Every row gives one point. The points of each table are mixes of a few directions, plus a little noise. Count the directions of each table, and those that both share. Where both have some left over, give the other angles between the two spaces (their principal angles), to ten degrees, smallest first.

First (4 x 2)
[[ 2.2 -5.3]
 [ 1.1 -2.6]
 [-3.8  9.3]
 [ 0.6 -1.4]]
Second (4 x 2)
[[-2.4 -1.0]
 [ 6.3  2.6]
 [ 4.0  1.6]
 [-7.8 -3.2]]
Directions: first 1, second 1, shared 0; angles 90

First (8 x 4)
[[-13.3  -1.4   5.3   6.1]
 [  8.1   0.8  -3.2  -3.6]
 [  6.0   0.6  -2.4  -2.8]
 [  7.0   0.7  -2.7  -3.2]
 [ -8.9  -0.9   3.5   4.0]
 [  2.6   0.3  -1.1  -1.2]
 [ -0.3   0.0   0.2   0.1]
 [ -1.4  -0.2   0.5   0.6]]
Second (5 x 4)
[[ -3.7  -0.4   1.5   1.7]
 [  7.6   0.8  -3.1  -3.5]
 [-11.8  -1.2   4.7   5.4]
 [  0.8   0.1  -0.4  -0.4]
 [  6.9   0.7  -2.7  -3.2]]
Directions: first 1, second 1, shared 1

First (7 x 6)
[[ -0.2  -0.2  -2.9  -0.1  -0.7   0.2]
 [  1.0   1.2  15.8   0.6   3.7  -1.4]
 [  0.0   0.0  -0.2   0.0   0.0   0.0]
 [ -1.2  -1.4 -19.1  -0.8  -4.5   1.7]
 [ -0.2  -0.3  -3.3  -0.1  -0.8   0.3]
 [  0.1   0.1   2.1   0.1   0.5  -0.2]
 [  0.5   0.6   7.6   0.3   1.8  -0.7]]
Second (9 x 6)
[[ -2.4   1.6   8.5  -2.4   0.7  -6.1]
 [  4.7  -4.4 -17.0   3.5   2.2  -1.8]
 [  0.0  -0.7  -1.1  -0.4   1.8  -3.9]
 [ -3.2  -2.3  -2.8  -3.5   8.7  -2.0]
 [ -0.2  -0.3  -0.1  -0.4   1.0  -2.1]
 [  3.1   1.1  -1.4   3.5  -6.7   6.3]
 [ -3.3   2.5   8.6  -1.9  -1.3   9.4]
 [  0.1   0.4   1.1   0.2  -0.9   0.8]
 [  1.3   1.9   4.3   1.5  -5.3  -0.7]]
Directions: first 1, second 3, shared 0; angles 30

First (9 x 9)
[[  5.1  -0.5  -0.8   2.7   3.1 -10.5   0.4   3.6  -4.8]
 [  0.3  -7.0  -1.6  -0.7   0.2   2.3  -2.1  -0.6   2.4]
 [ -2.7   4.0  -4.4   3.8   1.0   0.6   7.9   2.1   3.1]
 [ -3.3   2.9   4.9   5.9  -3.7  -2.0   6.3  -1.6 -11.8]
 [ -2.1   9.5  -3.1  -3.2   1.2   4.6   1.8   1.0   9.6]
 [  0.0   0.6   8.4  -3.9  -3.8   1.8  -7.0  -4.3  -6.8]
 [  3.4  -1.4  -1.6  -4.4   2.5  -0.7  -5.7   1.1   5.6]
 [ -3.4   0.4  -3.4   1.6  -0.2   4.5   4.7   0.1   4.4]
 [  2.6  -8.6   1.6  -1.9  -0.3  -0.5  -6.2  -1.3  -1.7]]
Second (9 x 9)
[[  2.1 -10.4   1.1  -2.6  -0.5   1.5  -6.8  -1.8  -0.1]
 [ -2.4  11.7  -1.2   2.9   0.6  -1.6   7.7   2.1   0.0]
 [  2.4 -12.2   1.3  -3.0  -0.5   1.8  -8.1  -2.2  -0.1]
 [ -1.7   8.4  -0.9   2.1   0.4  -1.2   5.6   1.5   0.1]
 [ -1.7   8.2  -0.9   2.1   0.4  -1.2   5.5   1.5   0.1]
 [  0.8  -4.0   0.4  -1.0  -0.2   0.5  -2.7  -0.7   0.0]
 [  3.1 -15.6   1.6  -3.9  -0.7   2.1 -10.3  -2.8  -0.1]
 [ -2.0   9.6  -1.0   2.4   0.4  -1.4   6.4   1.7   0.1]
 [ -0.8   4.2  -0.4   1.0   0.2  -0.6   2.8   0.8   0.1]]
Directions: first 4, second 1, shared 1

First (10 x 12)
[[ -1.7   0.9   0.2   2.2   1.9   4.7   5.0   6.4   2.3  11.2  -6.2   5.0]
 [  2.9  -1.6  -0.4  -3.7  -3.2  -7.9  -8.4 -10.9  -4.0 -19.1  10.5  -8.5]
 [  1.2  -0.7  -0.3  -1.6  -1.4  -3.5  -3.6  -4.7  -1.7  -8.3   4.7  -3.7]
 [  1.0  -0.6  -0.1  -1.3  -1.2  -2.8  -3.0  -3.9  -1.3  -6.8   3.7  -3.0]
 [  0.0   0.0   0.0  -0.1   0.0  -0.1  -0.1  -0.1   0.0  -0.1   0.1  -0.1]
 [ -0.8   0.5   0.1   1.0   0.9   2.1   2.2   3.0   1.0   5.2  -2.8   2.3]
 [ -2.2   1.2   0.2   2.8   2.5   6.1   6.4   8.4   3.0  14.7  -8.1   6.6]
 [ -1.0   0.5   0.1   1.2   1.1   2.6   2.8   3.6   1.3   6.3  -3.4   2.9]
 [ -0.3   0.2   0.1   0.4   0.4   0.8   0.9   1.2   0.4   2.1  -1.2   1.0]
 [  0.8  -0.4  -0.1  -1.0  -0.8  -2.1  -2.3  -2.9  -1.1  -5.1   2.8  -2.3]]
Second (8 x 12)
[[  2.1   2.9  -0.9   2.3  -1.1  -8.5  -0.7   1.3  -1.5  -4.1   4.3   1.9]
 [  2.3   1.4   3.5   8.2  -1.6  -8.5   1.0   1.5  -4.2  -9.2   0.4   1.8]
 [ -1.1  -1.1  -0.7  -2.7   0.6   4.3  -0.1  -0.7   1.5   3.5  -1.2  -1.0]
 [ -2.2  -3.4   2.2  -0.7   0.9   8.7   1.2  -1.2   0.7   2.8  -5.5  -2.1]
 [ -2.4  -4.2   3.9   1.3   0.9   9.5   1.8  -1.3  -0.2   1.4  -7.4  -2.4]
 [ -2.4  -4.6   5.0   2.6   0.8   9.8   2.2  -1.2  -0.8   0.4  -8.4  -2.5]
 [  0.3   2.9  -7.1  -8.9   0.6  -1.8  -2.8   0.0   4.1   7.1   7.0   0.7]
 [  3.3   6.1  -5.8  -2.1  -1.2 -13.6  -2.6   1.8   0.4  -1.8  10.7   3.3]]
Directions: first 1, second 2, shared 0; angles 60

First (11 x 18)
[[ -3.9   0.7  -8.9  -2.1   1.3  -1.0   0.6  -2.5  -6.7   4.2   7.4   3.8
    8.5   8.0   7.6   2.7   2.9  -0.5]
 [  3.6  -0.4   7.6   3.0  -0.3  -0.2  -2.0   2.7   5.8  -2.0  -7.8  -3.0
   -5.5  -6.7  -7.6  -3.8  -2.9  -0.8]
 [ -2.2  -0.1  -0.6   8.2   4.7  -1.2  -0.7   1.1   2.0   7.4  -6.7  -1.5
    4.9  -3.5  -3.8  -4.9   0.1  -3.7]
 [ -0.4   1.9  -6.5  -2.4   1.2  -4.9  -5.6  -0.1  -6.2   4.8   3.8   4.4
    9.6   8.7   2.8  -1.0   0.8  -2.6]
 [  0.8  -0.4   1.2  -5.3  -3.3   2.0   2.0  -1.0  -0.5  -6.0   4.4   0.3
   -5.1   0.9   2.8   3.8   0.1   3.4]
 [  0.2  -0.4   3.9   9.4   4.0  -1.0  -1.6   2.6   5.6   5.1 -10.8  -3.2
    0.9  -7.3  -8.0  -6.4  -1.8  -3.5]
 [  2.1  -0.4   3.1  -6.5  -4.3   2.5   1.7  -0.7   0.5  -7.9   4.2   0.0
   -7.4   0.1   1.7   4.0  -0.5   4.1]
 [ -3.0  -0.3  -2.1   5.3   3.2   0.4   1.5  -0.2   0.6   5.2  -2.5  -0.8
    3.6  -1.7  -0.2  -1.6   1.1  -1.8]
 [  0.9  -0.9   2.8  -2.5  -2.5   2.8   2.9  -0.5   1.7  -5.2   1.5  -1.3
   -6.4  -2.2   0.6   2.7  -0.1   3.0]
 [  3.2  -0.1   5.4   2.4   0.1  -1.2  -2.7   2.4   3.9  -0.8  -6.4  -2.0
   -3.2  -4.5  -6.4  -3.6  -2.4  -1.3]
 [ -1.6   0.3  -5.8  -9.9  -3.7   1.9   3.1  -3.4  -6.6  -4.9  12.8   3.8
    0.1   8.4  10.4   7.6   2.6   4.3]]
Second (9 x 18)
[[ -1.1  -5.0   0.5  -0.2  -2.8  -7.5  -1.6  -1.7 -18.2  -1.0   1.3  10.9
    9.5 -10.0  -2.3  -2.0   3.4   3.2]
 [  3.3   1.8  -0.1   2.9   3.1  -5.7 -11.9  14.4  -0.7   6.0   7.2   2.8
    1.4   8.2   2.0  -9.6   1.1  -1.1]
 [ -0.6   1.6   1.4   1.2  -1.2  -1.9  -2.8   5.3  -1.7   1.8   4.6   1.7
   -0.5  -0.2   0.6  -2.9   0.5   0.8]
 [ -1.5   3.3   2.2   1.3  -2.1  -0.4  -1.6   5.9   1.1   1.9   5.8   0.0
   -2.9   0.0   1.1  -2.4  -0.1   0.9]
 [ -3.1   3.1   2.3   0.0  -3.5   2.9   4.1  -0.4   3.0  -0.8   2.6  -2.3
   -4.6  -3.1   0.4   2.3  -0.9   1.3]
 [  2.3  -2.8  -1.7   0.0   2.5  -3.1  -3.6   0.5  -4.0   0.7  -1.6   2.8
    4.4   1.7  -0.5  -2.2   1.1  -0.7]
 [  1.4  -2.7  -3.1  -2.6   3.0   5.9   6.8 -11.9   7.1  -4.0 -10.7  -5.9
   -1.0   1.9  -1.1   7.3  -1.8  -2.3]
 [ -1.5   1.1   0.2  -1.2  -1.1   5.0   6.1  -5.7   5.8  -2.4  -3.1  -4.6
   -3.9  -1.2  -0.2   5.0  -1.6  -0.2]
 [  0.9  -0.5  -1.8  -1.4   2.1   4.8   4.3  -6.4   7.6  -2.1  -6.1  -5.4
   -2.5   2.9  -0.2   4.6  -1.7  -1.9]]
Directions: first 3, second 3, shared 0; angles 30, 80, 80
